Each row is a point. The points of each table are mixes of a few directions, plus a little noise. Count the directions of each table, and those that both share. Where both have some left over, give the other angles between the two spaces (their principal angles), to ten degrees, smallest first.
In the rows, 128 means zero.

First:
[[156 151]
 [136 135]
 [175 165]
 [ 81  91]
 [ 92 100]]
Second (4 x 2):
[[108 112]
 [117 120]
 [190 176]
 [ 97 104]]
Directions: first 1, second 1, shared 1

First, 7 rows:
[[131 127 127 129 129 128]
 [ 79 143 143 120 107 117]
 [ 69 146 146 118 103 115]
 [155 119 119 133 140 134]
 [110 134 134 126 120 124]
 [101 137 137 123 116 123]
 [249  90  88 148 181 156]]
Second, 6 rows:
[[138 134 110 119  89 180]
 [158 110 127 141 168 106]
 [165 130 101 122 100 184]
 [110 154 130 112 104 130]
 [109 155 145 117 144  78]
 [ 87  85 154 157 163  90]]
Directions: first 1, second 3, shared 1

First:
[[125 126 108 110 135  99 122 181 149  84 139]
 [157 244 156 126 118  69 219 177  87 200  38]
 [114  79  98 112 138 125  85 157 164  58 175]
 [109  55 105 124 136 157  70 113 159  70 188]
 [132 145 129 125 128 114 141 145 126 131 116]
 [122  99 135 142 125 165 109  76 123 142 143]
 [136 153 147 140 121 136 151 102 105 173 102]
 [132 146 127 123 128 111 141 149 127 128 116]
 [132 147 130 125 127 115 142 143 124 134 115]
 [120  85 144 153 122 191 101  37 115 160 148]]
Second:
[[144 165 116 118 129  90 152 183 128 111 109]
 [131 138 126 125 128 118 135 142 128 125 122]
 [ 57 171 198  95 134  82 178 142 130 235  70]
 [157  93  97 148 125 165  95 100 127  81 164]
 [ 77  69 171 138 128 189  96  25 128 192 148]
 [133  92 120 143 126 166 100  85 127 116 155]
 [122 109 132 134 127 148 115 101 128 133 139]
 [152 105 103 142 126 153 105 113 127  90 154]
 [116 180 144 106 131  74 170 186 129 154  87]
 [152 177 109 115 129  77 159 203 128 101 104]
 [167 111  90 143 125 147 106 128 127  70 155]]
Directions: first 2, second 2, shared 1; angles 50

First, 8 rows:
[[160  85 102 134 155 147 134 133 157 108  68 104 101  67 146  98 136 157]
 [167  94  78 146 148 148 135 142 176 103  59 105  97  81 145  89 144 157]
 [121 141 173 141 116 123 147 116 100 157 144 108 130 120 147 138 129 125]
 [128 149  77 140 109 129 119 144 158 117 128 149 128 181 111 115 136 123]
 [121 151 166 150 108 121 146 122 105 161 147 107 130 136 147 135 130 122]
 [105 154  38  96 117 121  80 150 169  80 156 210 153 239  58 133 123 106]
 [102 113 230  91 150 112 132  96  55 155 175 118 147  82 138 176 106 115]
 [121 133 156 126 124 123 133 121 108 142 145 121 133 123 133 141 124 122]]
Second, 8 rows:
[[126  17 135   7 234 138  77 109 117  53 103 164 140  12  89 158  96 140]
 [128 171 125 173  86 125 148 135 133 157 138 115 123 172 143 117 140 124]
 [128  73 131  67 182 132 104 118 123  92 114 145 133  69 110 142 111 134]
 [128 183 125 188  74 122 153 137 133 166 140 109 123 183 147 113 145 121]
 [127 155 126 156 103 125 140 133 132 146 135 119 125 156 138 122 136 127]
 [127 132 129 133 123 126 129 128 129 131 131 126 128 132 130 126 128 127]
 [127 106 131 105 149 130 120 125 125 112 124 135 130 104 120 133 122 131]
 [126 186 124 192  71 122 155 140 133 169 140 108 124 191 151 113 145 122]]
Directions: first 3, second 1, shared 1
